Rows are points. Each copy is the shape, with its points in the same order, turned, moved and blurred by noise. Is it also mirrored, or only turned?

Shape (7 x 2):
[[-33  31]
 [ 15 -47]
 [-11 -58]
 [  8  15]
 [ 59 -18]
 [-21 -13]
 [-16   8]]
Copy 1 (7 x 2):
[[ 41  30]
 [-37 -17]
 [-50   8]
 [ 23 -10]
 [ -9 -61]
 [ -5  18]
 [ 17  13]]
Copy 1 is: only turned
Copy 2 (7 x 2):
[[-39  48]
 [ 31 -18]
 [ 48   2]
 [-27   5]
 [ -2 -54]
 [  8  32]
 [-11  30]]
Copy 2 is: mirrored
Copy 3:
[[-32   1]
 [ 52 -35]
 [ 39 -57]
 [  5  13]
 [ 69  20]
 [  1 -25]
 [  0   1]]
Copy 3 is: only turned
Copy 4, 7 rows:
[[-17  24]
 [ 47 -37]
 [ 26 -57]
 [ 27  20]
 [ 83   2]
 [  7 -15]
 [  4   8]]
Copy 4 is: only turned

Shape, 7 rows:
[[ 15   8 -15  51]
 [-33  21  -6 -45]
 [-47 -15   3  50]
 [-56  29   3 -33]
 [-24  14  31  39]
 [  8 -10  68  -2]
 [-39  32  17 -25]]
Copy 1 (7 x 4):
[[ 25  31 -44 -24]
 [-51 -22   9  -5]
 [ 20 -33 -65 -10]
 [-59 -41 -14  18]
 [ 16  -7 -47  20]
 [ 32  -1  17  37]
 [-43 -11 -12  29]]
Copy 1 is: only turned
Copy 2 (7 x 4):
[[ 19  22  41  27]
 [-45  -5 -16 -35]
 [-44   2  39  47]
 [-64   8 -19 -24]
 [-24  20  -1  48]
 [  0 -27 -45  47]
 [-47   7 -27 -11]]
Copy 2 is: mirrored
Copy 3:
[[ -3  -9 -33  47]
 [ -2  15  -8 -48]
 [-61  24 -24  21]
 [-21  38 -19 -61]
 [-23  48 -12  31]
 [  1  47  45  23]
 [ -4  47 -17 -37]]
Copy 3 is: only turned
Copy 4:
[[ 14 -10  47 -27]
 [-30   9 -43  -1]
 [ 12  43  42   9]
 [-43  31 -37  -4]
 [-29  17  48   8]
 [-33 -28  28  55]
 [-49  17 -20   1]]
Copy 4 is: only turned

Shape (12 x 6):
[[-18 -10  33  33 -16  -6]
 [-43  42  -4  26  29 -16]
 [ 30  26   8 -38 -55 -21]
 [ 48 -58 -42  -3  14  16]
 [ 49  33  51 -43 -44  -3]
 [ 37  10  21 -12 -35  16]
 [-27 -10  23  47   9  29]
 [ 11  29   1  27   9  18]
 [ 19 -64 -43   5 -19   0]
 [ 35 -32  -4  -2 -33  42]
 [ -8  26  11  69 -15   0]
 [-79 -15  -4   5 -21  31]]
Copy 1, 12 rows:
[[ 13 -21  13 -38 -13  -4]
 [-27 -35 -19  19  -1  -3]
 [ 17  54 -20 -40  51   6]
 [ 28  31  71   6  37 -70]
 [ 42  62  -5 -37  45  47]
 [ 18  50  18 -32  23  11]
 [ -7 -27  45 -17 -29  -3]
 [ -8  19  18  16 -11   0]
 [ 19  16  51 -31  34 -81]
 [ 10  50  64 -39  20 -23]
 [ -5   3  -2 -13 -48 -10]
 [-54 -44  34 -55  20 -12]]
Copy 1 is: mirrored
Copy 2, 12 rows:
[[  4  29 -23  29 -33  16]
 [ 25  57 -21   3  -1 -46]
 [-38 -42   3 -21  -5  -4]
 [ 54  -7   2 -23  32  76]
 [-50 -31  12 -46 -44  10]
 [-29  -7  -4 -27 -14  33]
 [ 14  69 -20  20 -21  29]
 [  4  43 -28 -28  -2   9]
 [ 39 -18  -6  20  36  64]
 [-13   4   3 -11  12  76]
 [ -3  47 -66   9 -16   6]
 [ -7  60  23  60  20   7]]
Copy 2 is: only turned
Copy 3:
[[ -5  11  -1 -29  17  22]
 [-29 -11  51 -17  52 -14]
 [  3  45 -25  58  24 -15]
 [ 19 -18 -12   0 -66 -48]
 [  0  63 -57  28  42 -38]
 [  3  21 -48  14  16 -23]
 [-21 -24  -5 -50  15  13]
 [ -1 -25  -6 -16  34 -27]
 [ 19 -11   0  12 -69  -8]
 [  6 -10 -56   8 -31 -14]
 [ 21 -25   7 -21  52  15]
 [-71 -20   7  -5  -7  41]]
Copy 3 is: only turned

Shape:
[[-16  21  22  -6 -26 -19  37 -33  11]
 [ 31  81  31  28  25  44  20 -37   6]
 [ 20 -23 -25 -40 -34  42 -21  23  -3]
 [ 14  22  12  -1  -7 -27  -1 -28 -54]
 [-49  -4  28  -3  48  18 -32  18  -2]
 [-12 -23  -5  21  60  -3  -3  28 -56]
 [-29  22  22   3   9 104 -19  62  -4]
 [ 11  -6  30  29 -35  45 -12 -40 -10]
 [-29  -7  19 -53 -19  67   8 -14 -19]
 [ 25  14  20 -27 -28  36   2 -62  18]
 [ 30  -3  23  15  22 -12  37  47 -23]
 [-66  16   6  22   0  34  23 -20  35]]
Copy 1, 12 rows:
[[-25  21  17  17 -39 -37  11  18 -26]
 [  3  40  52 -25 -83  45  14   9 -19]
 [ -3 -18 -11   3  14  13 -71  -7   5]
 [ -9   7  63   6   6  -7   9  -8 -47]
 [-22  25 -34  24  13  63  24   4 -37]
 [ 38  27  -1   2  52  36  33 -11 -49]
 [ 27   6 -49  16 -38  94 -47  16 -42]
 [  4  -9  27  42 -50  17 -12 -37  -6]
 [-25  26 -27  22 -25  13 -60 -32 -42]
 [-38  23  34   8 -53  -1 -30 -27  13]
 [ 55  40  22  15  20   9   2  40 -20]
 [-21   4 -48  10 -63   7  33   5 -26]]
Copy 1 is: mirrored
Copy 2:
[[-12  24   8  31  -9  21  23  -7 -22]
 [ 20 -43  28  -9 -12  69  55   1  25]
 [ 13 -19  25  -2 -87 -52 -14 -18  -1]
 [ 55   3 -24  -3 -14  11  16  13 -38]
 [ 13 -28  19 -13  36 -34 -27  14  26]
 [ 35 -39 -49 -15   5 -53   4  33  20]
 [ 30 -65  79  23 -20 -39  -4   9  62]
 [ 32 -29  37  -2 -17 -18  50 -43 -20]
 [ -5 -26  65   8 -35 -43  15  29 -23]
 [ -8 -14  44 -26 -47  17  32 -28 -43]
 [ 13 -48 -52  42 -29   0   2  11  23]
 [-15  20  52  22  23 -18  37 -11  34]]
Copy 2 is: mirrored
Copy 3:
[[  7   3  15 -37 -39  38 -11  15   3]
 [  0  49  -5  52 -41  62 -56  27  23]
 [-13  47 -10  -6  54  12  31 -35  -8]
 [ 15  -7  34  13  10  69   5  28 -14]
 [-22  -9  48  45   1 -30  -4 -16  18]
 [-37  -7  51  58  25  -6  11  35 -38]
 [-46  83  37  40  38 -29 -36 -20  43]
 [-55  15   1  -2   9  67 -15 -12  28]
 [-20  56  49 -10   6  25  -6 -60  -3]
 [ -4  28 -14  -6 -24  74  -1 -41  12]
 [-24  39  26  26   1   7  32  68  -9]
 [-33   6  13 -18 -34 -17 -60 -14  10]]
Copy 3 is: only turned
Copy 4:
[[ 27 -11  22 -41  -3   0  23  -5  19]
 [  3 -33 -40   3  -3 -18   0   3 101]
 [ 13 -36  -7  45 -34  24 -10 -21 -40]
 [ -1 -30 -25 -44  25 -14 -18 -36  -5]
 [-17  43   9  36  16 -34 -16 -41   6]
 [-50   1 -13  28  71 -31 -15 -22 -24]
 [ 23   3 -24 116  -4 -31  19 -43  21]
 [ 37 -42  -4   4 -30 -56 -25  -1   9]
 [ 29 -43  44  45 -14 -10   0 -58   4]
 [ 23 -48  24 -10 -46   5 -25 -14  38]
 [  3 -12 -24  18  67  17  -2  26  -5]
 [ -3  15  29  18 -28 -47  47  -3  38]]
Copy 4 is: only turned

Shape (15 x 12):
[[ 12  12  24   6  -3 -54  -1 -15 -38   5 -48  16]
 [-32  65 -22  45   0  10  50   4  39  -4 -13 -34]
 [ 40 -20  29  17   2  68 -25  32 -43  -8 -39  24]
 [-15 -13  24 -11 -35  52  39   8  35 -11  -8  20]
 [ -6  52 -14 -29  13  42  46  34  13 -21  19 104]
 [ 23  20 -12  51 -49  -2 -17 -56 -30 -27   6 -11]
 [ -9  11  32  -4 -30  18   6 -32  66 -35 -20  -3]
 [ 72  30   6 -24   4 -12 -12 -13  -1 -12 -10  49]
 [ 19  13  19 -24 -69  31 -32  21 -17 -49 -39 -20]
 [-37  30  54 -77  22  18 -17   7  18   4  57 -55]
 [-45  17  37 -17  42  22  10  43  11  10   6  13]
 [-19  30 -13 -48  -6   5  62 -24  43 -57  -1 -17]
 [  9  20  37  19   1 -33  11   6   1 -34  16 -16]
 [ -7 -15 -27  27 -22  12 -41  11  16 -24 -24 -46]
 [-13  24   9 -10 -37  -8  54  16   7  11  30 -21]]
Copy 1:
[[  22   13  -41  -31   29   29  -34  -25  -11   39    7   22]
 [   6   25  -30  -62  -83   15   22  -28    3  -25  -25  -28]
 [  13   69   29   40  -15   57  -80  -27   -3    7   15    0]
 [ -25   69   11   13  -45  -16  -22  -23  -22  -10  -49   18]
 [  12  100   50  -53  -10  -27  -23  -21   58  -38  -44   37]
 [ -47   28  -46    2   11   71   14  -21   26   13    1  -17]
 [ -30   50   -7    2  -40  -19   11  -34   -8   46  -46  -21]
 [  31   67   24  -14   30   41    4  -22   31   50  -18   29]
 [ -22    3    3   44  -25   47  -47  -58   26   34  -48   16]
 [  -5  -20   35   10  -75  -33   -8   74   24   43  -28   22]
 [  23   23   34  -25  -52  -36  -48   14   -1   -7    2    9]
 [   3   28  -14  -27  -34  -16   14    5   11    7 -112   -9]
 [ -18   -4   18  -42   -4   26   -5   -2  -11   25  -18  -12]
 [   5  -10  -15   45  -28   27    2  -41   -2   -6   -4  -40]
 [ -21    5    0  -32  -45   15   14    6  -13  -20  -41   44]]
Copy 1 is: only turned
Copy 2, 15 rows:
[[-36  11  35 -25 -11 -39 -48  -8 -22  20  20  11]
 [ 17  55 -10   0 -26  -4 -23  80  28 -41 -14  -2]
 [ -6 -17 -48 -36  44 -44 -13 -38  32 -12  49  42]
 [-17   8  -5 -24  -4 -31  60   9  27 -57   2  13]
 [-40  14 -34   2  -9 -10  80  43  63  46  37 -16]
 [ 21  19 -32  -7 -58 -18 -34 -18 -51 -26  35   6]
 [ 25 -12  14 -46 -41 -44  30  23   7 -46 -19  -6]
 [-20 -31 -27 -38 -21 -28   9   7 -22  57  10  21]
 [ 16  12 -22 -94  14  -7   3 -35 -14 -33  25 -13]
 [ 41 -51  65 -21  30  65  35  43  -1 -30  17  14]
 [ -7 -17  34   6  37   3  13  33  63 -12  18   4]
 [ 25  36  24 -24  -5 -21  64  65 -26 -14 -15 -21]
 [-11 -26  10 -10  -3 -18 -26  37 -27 -24  17 -28]
 [ 46  17 -19 -19  11  -8 -35 -29  -1 -42 -30  -9]
 [-35  21   8  -6  -5  27  18  44 -17 -49   4  -1]]
Copy 2 is: only turned
Copy 3 (15 x 12):
[[ 88  -5  21 -25 -15  10  11  19 -33 -28  13 -23]
 [ -6  21 -25 -55  11 -14 -46  24  50 -17  41  29]
 [ 51  50  -8  66  36  24 -32 -14 -43   5 -17 -23]
 [ -9  44 -17   0  51   8  15  11   9 -11 -40  14]
 [-15  23 -43  65 -51   0   7  11  39 -49 -49  43]
 [ 61  50 -39 -35 -14 -17  14  20  -8  43  30 -49]
 [ 11  26  -1 -51  36  15  10  -2  53  -7 -41 -21]
 [ 31  25  -9  20 -43  33  27 -29  -6 -35  -4 -52]
 [ 22  43 -37 -25   8  69 -28  18 -35  25 -38 -29]
 [  7  46  70 -22  -3  75  -7 -30  50  40 -21  65]
 [ 19  -2  29  25  19  17 -20  -3  18 -11 -27  67]
 [-18  56  -3 -70 -19   1   1 -24  38 -38 -41  29]
 [ 61   1 -17 -51  -1  17  23 -28   7   8  11  20]
 [  6   1  -1 -44  21  -4 -41  -7 -27  47  -3 -27]
 [ -3  39 -10 -42  10  13  25  12  -2   3  19  53]]
Copy 3 is: mirrored

Shape (17 x 12):
[[ -4  31  77  33  28  31 -22   0  24  -9  30  63]
 [ 53   6  16   7  -7   1   0  30 -43  24 -22  15]
 [-56  -2  -6  12 -11   9 -18 -28  13  39  -1  21]
 [-33  62  31  38  58 -25  45   3  14   8  58  81]
 [ 26 -37 -30 -45 -23 -42  -8 -20 -12   2   8 -22]
 [ 44  -7  17 -12  -6 -20  51 -20 -51 -16 -17 -24]
 [ 21  14 -27  -5 -14 -27   3  -8  26   5  -6 -19]
 [-29 -24  11  28 -31   5 -21 -44  72  51 -10  57]
 [ -4   5 -19  11 -61 -39   3 -27  19 -21   6  16]
 [ 10  19  30 -31 -31  35  28  15 -80   9 -18  27]
 [-40  63  57  14  49 -37 -25   5  16  -4  48  33]
 [-36 -28  14 -10 -18 -37  15 -37  15  27  -7  50]
 [-18  -5 -15 -16  -1  36 -19 -50  32  18  10  39]
 [  3  29  17 -59  28  -2  20  34 -25 -28 -41  17]
 [ 18   7   7 -44 -37 -29  35  -3  19  16  12 -45]
 [ 30  28  -4 -15 -23 -36 -20 -69  20  28 -27  -3]
 [ 46   6 -28 -76 -41 -55  13 -20  -8  14   3  -4]]
Copy 1:
[[-57 -13   2  59 -13  84  10 -22 -59 -15 -10  15]
 [-45  49  -4  25 -26  17  16  23  14  12  -1 -66]
 [ -3 -18 -40  12 -23   2  40  29  -5   3 -11  36]
 [-17 -45  48 101 -54  50  17 -10 -53  57 -12  22]
 [ 20   9  18 -13  25 -33  33  66   3   1  33 -39]
 [ -7  18  13  55   6 -31  -6  30  19  -2  46 -72]
 [ -8 -30   6  -3  -7 -12  -6  56   9  21   8 -31]
 [ -3 -32 -79  -6   6  46  33  39 -35  35  -2  46]
 [ 12 -33   2  25  31   4  -1  72   8  11 -29  -6]
 [-15  71 -13  65 -30 -17  -3  20  -5 -32 -15 -35]
 [-67 -50  63  58 -33  35  32   8 -45   4  -6  31]
 [  8  -6 -24  47   4   8  33  55 -12  31  25  35]
 [ 29 -25 -38  -9 -18  23  24  24 -45 -11   2   6]
 [-26  45  39  34 -48   0 -31  29   4 -20  50   2]
 [-26  -4   7  -1  20 -62 -24  58 -20  22  12 -33]
 [-15 -48 -26  11 -14  -1  19  88  -8 -10  27 -50]
 [ 17   9  24  -5   6 -46   2 110 -21   4  22 -57]]
Copy 1 is: only turned
Copy 2, 17 rows:
[[ 73   1  32  15 -17 -41 -33   7  20  83  40  11]
 [ 19  -4  11  23   8  57  24   9  22  32  -2  -1]
 [ -4  -9 -11  14 -30 -43 -13  -7 -50  17   0   4]
 [ 80 -46  51  20  20 -98  16  13  13  57 -18  35]
 [-23  44 -26 -10  13   6  31  24   3 -49   5   6]
 [ 31  -5  20   8  14  42  48   5  15 -53  32 -13]
 [-17   0   5 -17   6  -7  -5  39   7 -22 -16  -8]
 [ 20  -4 -48  26 -15 -46 -77  34 -44  22  12  29]
 [-13   9  19  18  28 -26 -25  38 -25 -38  13  15]
 [ 40   9  51  17  -9  61  34 -35 -22   8   7  29]
 [ 43  -3  51 -13   1 -84  28  35   5  76  26   8]
 [ 22  -3 -28  21  -4 -42   2  13 -39 -11  19  54]
 [ 24  23 -16   9 -49 -43 -46  -7 -11  -4 -17   8]
 [ 17  -5  56 -28 -42  23  43  -2  27   0  17  49]
 [ 11  15   0 -64  30  12  17  21 -17 -38   0   1]
 [ 17  14 -13   5 -30   0   5  82 -35 -23  -6 -16]
 [  3  47  -9 -38  17  25  35  44 -14 -61 -29  36]]
Copy 2 is: mirrored

Shape:
[[  18  -26  -19  -20  -80    8  -26   21   -3   -4    3  -30]
 [ -19   39   13   -6  -14  -21  -86   -5  -18    5   14  -14]
 [   7  -19  -14  -21   12   15   25   29    1 -120  -37  -30]
 [  16  -15  -21   15    4   10  -15   -5   15   16   21  -19]
 [ -40    2  -14  -22   13  -27   28  -28  -19  -60   14  -19]
 [ -43  -22   11  -15   -2  -61  -10   26   23   27   15   -5]
 [  19   -5   20   -3   27  -83   23  -26   21   15   -7  -31]
 [   6  -24   -7  -10   16   17   21   26  -29   26   -1    4]
 [   7    6 -101   15  -20   13    5  -25   18   20    0   43]
 [ -19   34   12  -14   24   18   -5   12  -34   19   11  -10]
 [  13   44   16   -2  -31  -22   26  -52  -25   -9  -38   -3]
 [ -49    2  -32  105  -29   18  -24   22    5    1   17   -2]
 [  15  -22   25  -15   25    7  -30  -23   24   17    7  -14]
 [ -28  -16   10   16   29    2   28   15   23   27  -22  -18]
 [  16   20  -15   16  -23   13   24   25  -52   25   17  -31]
 [ -28   -1   11  -19   27   14   26   24  -35   24   -4  121]
 [  -9  -19   17   -9   24   18 -101   23   24   19    5  -22]
 [  11   16    2  -12  -27    0   31   21   11  -13   15   -7]]
Copy 1, 18 rows:
[[ 13  24 -19  47 -17 -60 -46  25   6  19  -6  16]
 [ 33  22 -13 -12  55 -51 -10  31  28 -50  -1 -15]
 [ -2  12  70  35 -52  11  41  -5  51  36  15  52]
 [-27   9 -30  10 -19  -7 -19   0   9 -40   3   2]
 [ 16   9  50 -53 -39  17  -3  21  22  -2  19   9]
 [ 34  44 -37 -17 -29   0  -2  52   4 -37 -41   7]
 [-33  24 -27 -48 -19  12  44  74 -12 -15   4  17]
 [ -1  21 -54   3 -23  28  -7  -9  38  21 -20   1]
 [-21 -60 -20  24 -55  -6 -35  23  16 -21   3 -63]
 [ 26  26 -26 -28  18   3   7 -26  31   3 -11 -22]
 [  4 -33  -9 -40  13 -25  26  28  -8  47  37  -6]
 [ 57 -42 -56   1 -53 -43 -22 -33  27 -68  28  16]
 [-19  19 -22  16  25  24   2  16 -19 -33  -8   9]
 [ 10  15 -50  -3 -43  34  31  -6  -2 -17  -2   2]
 [ -9  13 -56 -24 -19 -39 -20 -22  33  23  10  -2]
 [ 33 -55 -55 -17   3  59   4 -10  56  28 -78 -23]
 [ 15  49 -32  52  42  -2  -7   0  16 -81 -11   5]
 [ -3  -3  -5 -12 -30 -26   3 -11   0  19 -32  15]]
Copy 1 is: only turned
Copy 2 (18 x 12):
[[ -13   12  -68   -8  -59   35  -10   40  -20  -16   -4   -1]
 [ -46  -35  -19  -24  -61   -1   -1  -43  -43   -1  -49  -18]
 [  25  -11  -10   35  -40    6 -107    7   -5  -50   41   47]
 [ -14    4  -18    0   -1  -11    0   32  -42    4  -21   -7]
 [ -26  -45    3   11    2   30  -36   -4  -38    0   20   67]
 [  21   -6  -26   -3  -12   24   51  -41  -42   16   -1   16]
 [  14    2  -20  -44   57   30  -16  -32  -48   21   10    6]
 [   9   -5   -5   15    5   25    5   18   26  -10  -43   17]
 [ -15  -77  -29   -7   15  -19   23   66   18    3   19  -19]
 [ -46  -21    8   19   -7   23    1  -29    5  -17  -52    8]
 [ -60  -10  -35  -21   25   44  -63  -18   16   20   11   -7]
 [ -21  -19   42   33  -56  -15   18   42  -34   47   16  -49]
 [ -19    6  -41    1    9  -29  -16  -19  -33    9  -49   11]
 [  16    7   -1   49   35    9    4  -13  -14   13  -13   -4]
 [ -41   11   17   -7   -8   53   -1   29    5  -20  -26  -16]
 [  -2  -37    6   18   -3  -14   35  -27   98   28  -19   42]
 [   4   -9  -32   12  -60  -48    1  -33  -62   -7  -69  -16]
 [ -24   16  -19    4   -9   17   -2   -2    7  -35   24   15]]
Copy 2 is: mirrored
Copy 3 (18 x 12):
[[-11  -8 -38   8  -6   2 -16 -48  43 -33 -50  39]
 [ 42   5  34  17   8   3 -33 -73  14  35  -5  22]
 [-20 -26   7  34 -55 -61 -24  80  34 -38 -13  26]
 [ -9  26  -4 -32 -10  17  13 -29 -19 -20  -4  18]
 [-30 -41  41  -8 -10  -3  11  39  24  22  -8  -5]
 [-49   8 -21   9  14 -15  26 -40  -1  72 -10  19]
 [-14 -11 -29 -16  51 -38  44   7  -6  42  41   1]
 [ -6 -17 -23  12 -40  19  44 -15 -11  -9   7  34]
 [  5  36  -7   6   8  44  53   3 -15 -35 -70 -36]
 [ 17 -44  12  17 -44   4   7 -52 -32  14  12  17]
 [ 30 -57 -11  37  38  15   7   1  15 -15  25 -24]
 [-59  39  37  44   6  52 -30 -51 -34 -35  -1   1]
 [ 16  24 -23 -29 -13 -17  28 -29  16   8  24  11]
 [-38  -2 -18  11 -27 -16  37 -21 -20   3  28 -19]
 [ -5 -61   0  18  -1  25   8 -46 -38 -28 -11  42]
 [ 18  -7 -43  61 -78  80  48  14 -35  60   0 -10]
 [ 25  63   7   5 -34 -33  -9 -81  18  20  16  32]
 [-14 -37 -28  -4  -9   1 -10  -4 -23  -4 -18  -1]]
Copy 3 is: mirrored

Shape:
[[   3   17   26    0  -11   47  -16  -24   -4  -54 -121   10]
 [ -19   34    8  -26  -25  -13  -11   -1  -25   -3  -26    1]
 [ -12  -28  -12   -5  -18   26   26   45   16   29   10  -17]
 [  -4   21   25    5   19  -33  -23   -9   21    5   29   11]
 [ -13    1  -21  -10   -6  -85   51   -6   11   12    9   26]
 [  -7   -9   -3  -33   -1   47  -15  -23   23    3  -44   10]
 [ -14  -52   30   10    2   12    3  -22  -22  -91   21   19]
 [  -3   43    9    4   -6   47   36    9   13   20   25   -7]
 [ -19   38  -22   -1    5   39  -11    2   34  -28   30   -9]
 [   7   13   28   -5  -15   44   -6  -13   14  -21  -18    3]
 [ -16   34   18    2  -12   21   -5  -22   26    4    6  -58]
 [ -16   12   11    0   47  -31   20  -24  -73   22   28  -76]
 [ -19   20   11    1   27   18    3   49   22   19  -22   12]
 [  -9   11  -11  -51  -11    7   41   27   15   14  -18   22]
 [   9    4  -39   14   -5   32  -22   -2  -11    0   26   14]
 [ -52  -30   -2   14    2   47   -8   -8  -25   -2  -22   28]]
Copy 1 (16 x 12):
[[-35  14  17   7 105 -26  -6  -9  25 -52   6   2]
 [-30  -3 -26 -19  15  -2  -1 -32  23  13  14 -24]
 [ 16   6  -1 -15 -29 -13 -10 -37 -57   1 -29 -42]
 [  4  12   4   2 -42  13  21  -1  25  29   3  14]
 [ 24 -32 -62 -34 -51 -30  40 -15  23  10 -22  18]
 [  6  35   1   7  56  -1  15 -40 -27  -2   6   2]
 [ 65   9  62 -60  24  -3 -12   1  52 -15  -4  -4]
 [ 10 -10  13  26  -3   0  22  -8 -21  33 -20 -68]
 [  9  -8  49  11 -12   7  43 -30 -16  15  24 -36]
 [  2  24  24   6  38  11  13 -10   7  -8  -9 -30]
 [ -1 -26  13  29   4  49   1 -35  -4   5   0 -34]
 [  5 -79   0 -38 -15  32 -56   8   2  72  -8   1]
 [-26  11  18  23 -12 -44   7 -16 -29  17 -13  -9]
 [ -7   6 -18 -26   6 -42  35 -45 -22  23 -28 -25]
 [ 25  12  16 -28   5   5  21  16 -30   9  39 -34]
 [ 45  23  10  -5  33 -41 -34 -15 -17   5  28 -16]]
Copy 1 is: only turned
Copy 2:
[[ 36  25  17  54  81  52 -24  25  -1  -3  79   3]
 [ -8 -17  28   2  20  18  -7 -29  -3  11  36  44]
 [ 10   3  37 -27  -7 -48 -12 -32  12 -28   8 -25]
 [ -5 -24 -20 -19  -5   1  27 -10  -9  43  -8  11]
 [-19  -8  -9  -1 -14  21  23 -65  54  -4 -46  29]
 [ 41  44  30  17  35  -8  12 -12 -14   9  40   5]
 [ 70 -53 -41  43   9 -29  11  20  25 -21  27  30]
 [ 46 -13  42 -39 -16   2 -36 -20 -11  20   1 -14]
 [ 41 -18  13  15   2 -26 -35 -24 -41  39  -7  -7]
 [ 48  -4  12   7  13   9  -7  -1 -12  14  50  -8]
 [ 30 -13  -9 -39  31  -3 -25 -45 -40  23  28  -8]
 [  5 -21 -34 -92  18  -9 -34  -9 -14 -24 -13  84]
 [-11   5  41 -13  21 -19 -16  12  14  27  -1 -21]
 [ 11  24  52   3  -6 -10 -15 -39  42  14  11  12]
 [ 25  -5  20  16 -27 -15  -2  -1 -48 -15  -6  14]
 [ 48 -15  47  14  46 -23  20  18  -7 -30   7  21]]
Copy 2 is: only turned
Copy 3 (16 x 12):
[[-89 -11  75  36 -27  31   2 -77  -9 -25  14  15]
 [-36   4  29  13  17 -20 -25   6   8 -22  20  30]
 [  2  27 -13   3 -38 -24  21  12  42  23  16 -18]
 [  6  -7   6 -30  15 -14 -15  18 -30 -15 -30   7]
 [ 12 -61  -8  17   8 -41 -32  52  11 -33   2 -35]
 [-12   0  34  14 -16  15  32 -41  28 -20  -6  25]
 [-32 -27   5  11  21  28  62   6 -70  13  43 -13]
 [-13  52 -16  31 -17 -52  15  -4  -3  -8 -28   2]
 [ -2  11 -30   9  -8 -38  17 -40 -24  15 -11  37]
 [-23  26  31  23 -12   1  20 -33 -23 -12   3   9]
 [-10  35  -9  11 -45  -9  -9   4 -26 -17  -8  52]
 [-60  27 -67   8   8  28 -24  83  -6 -34  -7  26]
 [-37  13   5 -34 -21 -36   4 -20  26  -4 -22 -16]
 [ -3   3   8  12  -3 -45  11 -15  43 -35  17 -19]
 [ -2   9 -15  24  24   1   8 -16   8  43 -17  11]
 [-54 -14  27  14   1   3  60   5  23  31  -7  17]]
Copy 3 is: only turned
